Rows are points. The last column is the point's height on a tilted bowl or saddle (a function of degree 2), plus a little noise. Along how many of its main directions does it bend up, bend down or stay straight?

Points (10 x 3):
[[ -1   1  22]
 [  3  35  59]
 [ -2 -59  28]
 [ 13 -55   4]
 [-51  49   4]
 [-93  26 -84]
 [ 20 -31  -4]
 [-47  47   8]
 [ 10  30  54]
 [-39  -8  18]]
Directions: 1 up, 1 down, 0 straight

Points:
[[  4  62 -28]
 [ 30   1   8]
 [-21 -51  46]
 [-75 -64  93]
 [-20 -34  29]
 [ 34  13   6]
 [-33  -2  -2]
 [  3  56 -26]
 [-46 -26  26]]
Directions: 1 up, 1 down, 0 straight

Points (17 x 4):
[[-10  14 -24  18]
 [  7  36 -19  25]
 [-15 -30 -27  34]
 [ 74  -4  27  44]
 [ 69 -64  53   5]
 [-81  65  29  57]
 [ 58 -19 -58  73]
 [ 14  28  -8  29]
 [-58   9 -21  17]
 [  3 -73   4  44]
 [ 20  62  19  55]
 [-15  28  18  32]
 [ 12 -50 -59  63]
 [-29 -20 -33  27]
 [ -6 -12 -10  28]
 [ 49 -14  61  22]
 [-33  58 -29   1]]
Directions: 2 up, 1 down, 0 straight

Points:
[[ 50  -1  61  47]
 [-32 -38  16  45]
 [ 12 -61 -25   7]
 [ 58  27 -13  39]
 [ -1  38  57  23]
 [  6  52 -63  33]
 [ 19  60  49  26]
 [  4 -13 -55 -10]
 [-82 -38  22  87]
 [-25  90  -5  65]
 [-48 -77 -33  24]
 [-23   1 -21  20]
 [ 20 -21  -5  20]
 [ 25  36 -15  29]
 [ 13  32  38  27]
 [-61   9 -23  45]
 [-34  12 -12  31]]
Directions: 2 up, 1 down, 0 straight

Points:
[[-15 -67  13 -20  45]
 [-45  34 -60 -12  20]
 [ 36 -29  43 -24  16]
 [ 24  14  12  27  -2]
 [-13  12   4 -49 -20]
 [-32  32 -50   1   7]
 [ 29  12  36  19   1]
 [-41   3 -16  34  52]
 [ 62   8  27 -47  -7]
 [ 19  17  19  12  -9]
 [-56 -10   4 -18  42]
 [-10 -38   3   0  18]
 [-18  44  22   0  -3]
 [ 42  33 -31  18 -16]
 [-14  95 -14   2  12]
 [-19   9  56 -25  18]
 [-18 -67  13 -64  33]
 [-46 -68  -7  17  90]
 [  9 -20 -29 -20 -28]
 [ 11  -7 -38  -5 -28]
 [-37  -3  -9   1  20]
 [ -6 -81  50 -18  95]]
Directions: 3 up, 0 down, 1 straight

Points, 25 rows:
[[-43  10 -54  18  37]
 [  4  14 -10   8  12]
 [-12  31  11  25  11]
 [-41 -29  29 -14   9]
 [ -9  45  -1  -3  22]
 [ 26   8 -12  11  17]
 [ 27  28 -27 -37  -9]
 [ -7  95 -14  30  95]
 [-19  13  -5 -16   5]
 [ 13  27  44   9  34]
 [ -3  10 -21  47  14]
 [ 36  -1 -37   4   1]
 [  1 -37  22  44  -2]
 [-53  -5 -35  28  12]
 [  7  -3 -69 -34 -23]
 [-16 -19  64 -34  42]
 [  4 -22  29 -21  21]
 [ 32   4 -18 -13   1]
 [-45 -20 -14  35 -14]
 [ 15 -17  59   9  45]
 [-58  12 -14 -25  23]
 [ 21   1  11  19  22]
 [ 27 -18 -45 -19 -25]
 [ -2  14 -13 -57  -8]
 [ -3  39  35  -9  21]]
Directions: 2 up, 1 down, 1 straight
